Every row gives one point. The points of each table are mixes of a few directions, plus a little noise. How many directions does each table use, and how many do they share? Where both have some left over, give the other angles between the two spaces (their principal angles), to ten degrees, smallest first.
(in the rows, 128 means zero)

First, 5 rows:
[[ 90 140]
 [152 120]
 [171 114]
 [155 119]
 [ 71 146]]
Second (4 x 2):
[[106 123]
 [196 143]
 [ 90 120]
 [119 126]]
Directions: first 1, second 1, shared 0; angles 30

First, 7 rows:
[[107  58 124 127]
 [109  83 122 130]
 [152 184 135 126]
 [129 197 121 137]
 [118 156 119 137]
 [111  68 125 127]
 [169 150 150 114]]
Second, 8 rows:
[[128 128 138 131]
 [ 78 133  80 145]
 [161 202 144 126]
 [158 156 164 125]
 [138 100 157 126]
 [ 87 138  83 141]
 [112  78 148 135]
 [162  91 110  96]]
Directions: first 2, second 3, shared 2

First:
[[127 106 146 132 167 134 105  71]
 [126 125 105 167 155  91 125 168]
 [131 156 122 121  92 130 157 163]
 [134 135 180 100 134 171 137  33]
 [126 122  97 182 169  78 120 178]
 [129 123 142 128 144 135 123  95]
 [119 105  90  93  73 132 102 191]
 [132 156 139  88  68 159 159 135]
 [122 107 113 106 106 135 105 144]
 [134 144 145 164 171 113 146 102]]
Second (8 x 8):
[[128 143 133 117 112 177  98 110]
 [140 137 102 126 150 150 104 120]
 [109 112 169 150 107  67 181 151]
 [119 114 146 140 122  79 166 146]
 [119 110 147  97  89 126 143 126]
 [132 107 116  89 114 128 132 125]
 [133 111 115  88 113 138 125 122]
 [145 190  96 218 218 160  75 124]]
Directions: first 3, second 3, shared 1; angles 60, 70

First (10 x 11):
[[100 107 125  84  96 156 107 112 168  99 103]
 [173  90  93 152 156 102 128 180  71 113 156]
 [147 121 128 146 133 111 152 155  72 112 139]
 [104 127 135  89 112 159 120  90 170 122 111]
 [191  52 123 112  84 122 129 146 166 134 116]
 [ 87 191 134 167 155 111 107 133 125 146 133]
 [ 78 169 144 118 121 144 115 101 156 130 112]
 [177  73 103 103 134 138 126 127 144 131 139]
 [148 138 136 167 137  98 151 158  78 134 142]
 [ 75 214 160 139 153 139 146  79 130 158 130]]
Second, 10 rows:
[[124 136 109 145 191 119 111 110  81  91 144]
 [142  92 137 129  85 115 109 139 160 112 101]
 [149 128 148 157 116 103 138 136 122 136 122]
 [ 95 164  83 119 238 150 115  93  61  94 172]
 [133  92 124 122 106 123  99 132 151  98 106]
 [134 155 154 131  95 131 171 141 141 187 133]
 [132 148 156 120  74 138 171 146 159 193 125]
 [113 125 119  99 116 152 125 128 150 134 126]
 [109 107  87 114 187 137  79 105 105  58 133]
 [150 134 164 146  73 112 162 149 150 176 117]]
Directions: first 5, second 3, shared 2; angles 50

First, 9 rows:
[[135 132 137 157  70  68 121 154 180 162 135 117 100 167]
 [131 128 120 148 102 112 122 138 140 149 128 116 113 143]
 [129 131 117 160  84  95 120 147 153 163 123 113 113 153]
 [121 125 124  97 183 174 135 104  86  95 121 146 156  96]
 [102 128  81 115 197 162 118  90  61 111  96 161 154 132]
 [107 132 112 140 125 114 129 138 133 147  87 143 179 124]
 [149 125 187  82 150 139 149 122 145  78 171 135 113 105]
 [157 121 183  72 171 159 144 104 121  62 191 132  83 108]
 [121 129  89 180  71 129 117 156 132 186  99  91 142 123]]
Second:
[[141 125 111 112 120 131  99 127 130 110 147 138 132 134]
 [115 135 130 143 135 161  40 136 137 102 165 162 130 113]
 [ 45 150 217 228 175 155 155 141 131 183  83 125 108  77]
 [144 123 111 108 118 122 123 126 127 118 137 128 131 138]
 [141 126 111 113 121 132  98 127 129 110 148 138 132 133]
 [ 88 137 175 176 151 129 177 132 126 168  89 112 117 108]
 [190 108  78  55  94  67 238 110 113 135  98  83 137 177]
 [147 123 109 105 118 122 122 125 127 116 138 129 132 139]
 [141 126 110 111 120 131 100 128 130 111 146 137 131 134]]
Directions: first 4, second 2, shared 0; angles 70, 80
